Rows are points. Two turns around zero, p and q, are shown by what they do to some points. Write where each new point lands after one turn and then the other. Backwards means that the second turn is done in reverse. Each puzzle has new turns, and all numbers are rounded.
In the rows, 128 means zero.

Turn p:
[117 104] => [122 102]
[117 106] => [122 104]
[137 185] => [125 186]
[141 117] => [143 120]
Turn q:
[109 117] => [112 112]
[115  84] => [127  82]
[144 143] => [140 147]
[144 168] => [133 171]
Where do these land?
p, then q: [158 137] => [151 150]
q, then p: [90 99] => [107  85]
p, then q: [136 147] => [127 149]

Turn p:
[108 113 113  81] => [113 107 138  80]
[105 183  91 113] => [111 164  82  90]
[147 107 126 141] => [150 112 132 142]
[138 103 142 116] => [135 112 155 127]
[130 185 137 146] => [122 183 108 141]
[152 110 141 149] => [150 120 141 156]
[116  95 145 149] => [117  99 139 157]
Turn q:
[122 102 112  97] => [116 113 108  94]
[141 115  91 143] => [120 119  90 146]
[ 96 111 106 156] => [ 83 118 122 148]
[140 168 159 102] => [164 161 154 110]
[141 145 172 142] => [158 130 167 143]
Where do these land?
p, then q backwards: [195  97 146  88] => [152 141 207 109]
p, then q: [104 129 107 128] => [105 128 111 115]
q, then p: [113 164 132 132] => [115 164 124 137]
q, then p: [128 117 112 157] => [123 109 106 147]
p, then q: [ 99 133 144 136] => [ 98 134 143 134]

Turn p:
[116 113  91 153 130 151 157 123 170] => [129 111 110 166 128 161 145 125 173]
[113 158 125 105 132 140  99 131  87] => [113 142 117  93 132 145  99 124  90]
[ 79 151 179 140 118 133 132 134 128] => [ 85 169 174 130 120 143 133 129 123]
[169 126 135 124 146 128 105 171  96] => [158 105 142 105 149 120 110 163  92]
[133 108 109 137 132 114 184 102 135] => [131 129  97 153 141 116 178 121 150]
[133  92 128 134 133 141 132  95 139] => [135 103 129 143 122 126 151  92 134]
[172 135 117 144 151  85  78 144 102] => [162 116 124 137 152  86  76 145  90]
[129 136 142  86 154  96  84 160 108] => [111 116 141  82 150  93  82 143 109]
[120 100  96 132  75 142 154 115 149] => [125 114  96 149  76 141 159 131 153]
[116 161 159 124 111 148 155 105 167] => [129 174 151 121 111 147 147 108 168]
Turn q:
[111  96 146 135 104 108 128 161 118] => [107 103 139 115 106 116 107 165 125]
[149 103  96 135 169 159 138  98 116] => [145 100 105 144 163 162 129  94 105]
[130 119 113 123 105 114 129 188 158] => [126 123 110 132 106 132 133 189 158]
[165 125  91 135 134 129 118  85 109] => [156 124  94 149 122 134 121  83 104]
[125 116 139 154 113  95 152 153 163] => [127  98 149 149 105 109 143 161 154]
[163 162  89 166 147 157 145 125  87] => [142 153 115 188 142 155 135 118  75]
[102 152 169 106  98 164 107  99 134] => [100 170 160  96 122 139 112  92 153]
[182 147 132 120 164 151 127 101  98] => [179 148 131 128 145 155 132  96  87]
[ 86 153 159 102 127 120  91 112 128] => [109 163 142  87 143  92 114 113 146]
[112 101 125 142 145 108 124 144 155] => [129  94 126 133 145 110 124 150 152]
[ 83 134 148  92 101 105 149 142 140] => [ 87 131 139  89 109 106 157 147 147]
Where do these land?
q, then p: [146  84  99 137 113 131 141  87 143] => [137  93 109 159  95 132 149  93 130]
q, then p: [123  66 117 129 142 184  80  97 145] => [137  69 132 126 127 151  89  57 140]
q, then p: [145 119 151 176 180 100 108 179 123] => [156  97 172 135 167  96 106 174  99]
q, then p: [140 182 140  93 129 100 131 124 126] => [145 180 106 103 135 108 141 147 140]
p, then q: [129 117 126 131 139 104 131 145  77] => [119 119 114 122 143 111 129 153  81]
q, then p: [127 154 115 121 138 160 128 147 162] => [142 139 137 133 151 164 124 134 162]
q, then p: [112 129  95 138  78 118 161 124 153] => [100 136 115 172  91 143 149 140 154]
q, then p: [103 161 157 146 117 142 142 105  88] => [ 97 177 146 125 133 126 133 106  92]
p, then q: [ 97 106 134 117 154 131 130 121 121] => [104 105 134 113 154 119 133 111 126]
p, then q: [122 120 154 139 122 136 178 154 118] => [112 125 160 131 133 146 165 161 117]
q, then p: [134 153 163  75 106 115 105 114 139] => [139 165 117  78 106 107 120 121 160]
q, then p: [158 146  84 134 117 114 102 137 139] => [163 134  96 158 120 135 103 150 136]
